Each row of a before or after table is a point. One or more steps were done to the points. Then noise was added and the rows were shuffled. The steps act on how far a point lies along the listed directions, d1 being the first. Name the steps. A step turns or swaps two directions, mirrors them in a line or flattens them onto one, adds a multiple of one to another, or multiplies one. Angles are multiples of 10 degrees, from the lower direction toward the higher: turns from -170 to 170, lines from 10 to 170 but not 90. Use the fewest steps. Two steps may share a direction if one is a turn and the other turns, adds or multiplies; they go together, in the order done. Otherwise the lowest direction goes first.

Directions:
(1): [-0.04 -0.54 -0.23]
(2): [ 0.58 -0.01 -0.09]
(3): [ 0.08 -0.23  0.53]
Before (11 x 3):
[[ 0.06  0.67 -0.30]
 [-0.15  0.05 -0.41]
 [-0.02 -0.06  0.11]
 [ 0.58 -0.38 -0.34]
 [ 0.15  0.11 -0.48]
 [ 0.14  0.29  0.53]
 [ 0.92  0.04 -0.51]
 [-0.29  0.16 -0.26]
 [-0.14  0.07  0.12]
 [-0.29 -0.14 -0.30]
 [-0.15  0.04  0.44]]
After, 11 rows:
[[ 0.18 -0.02 -0.43]
 [-0.06 -0.30 -0.56]
 [ 0.02 -0.68  0.28]
 [ 0.16 -0.04 -0.11]
 [ 0.24  0.18  0.31]
 [ 0.00  0.06 -0.11]
 [ 0.12 -0.03  0.43]
 [-0.17 -0.14  0.47]
 [-0.93 -0.20  0.44]
 [ 0.28 -0.12  0.28]
 [-0.66  0.28  0.29]]
Steps: turn d1 and d2 by -170 degrees; multiply d3 by -1

Directions:
(1): [-0.17  0.18 -0.21  0.09  0.67 -0.35]
(2): [-0.23  0.13  0.23  0.14 -0.37 -0.63]
(3): [ 0.10  0.14 -0.14  0.77 -0.08  0.16]
(4): [-0.16  0.75  0.07 -0.16 -0.08  0.24]
Before:
[[ 0.23 -0.11 -0.05 -0.18  0.24  0.33]
 [ 0.33 -0.12  0.08  0.40 -0.42  0.44]
 [-0.01  0.08  0.01 -0.51 -0.08  1.05]
 [ 0.27 -0.59  0.07 -0.21  0.13 -0.56]
 [ 0.02 -0.36 -0.38  1.24  0.40 -0.17]
 [-0.32  0.14  0.14 -0.31  0.21 -0.36]
 [-0.06  0.02 -0.13 -0.26  0.51 -0.33]
 [ 0.20  0.42 -0.49  0.73  0.07  0.48]
 [-0.13  0.73 -0.22 -0.07  0.32 -0.30]]
After, 9 rows:
[[ 0.21  0.05 -0.01 -0.14  0.22  0.34]
 [ 0.27 -0.04  0.13  0.09 -0.44  0.34]
 [ 0.03  0.20 -0.34 -0.03  0.42 -0.33]
 [-0.20 -0.01  0.07 -0.06  0.25 -0.32]
 [ 0.08  0.03  0.14 -0.12 -0.05 -0.52]
 [-0.01 -0.04 -0.03 -0.34 -0.07  1.11]
 [-0.22  0.12 -0.14  0.55  0.33 -0.31]
 [-0.04  0.08 -0.15 -0.07  0.48 -0.30]
 [ 0.20  0.18 -0.41  0.23  0.09  0.40]]
Steps: flatten d2 and d4 onto the line at 160 degrees; multiply d3 by 0.4
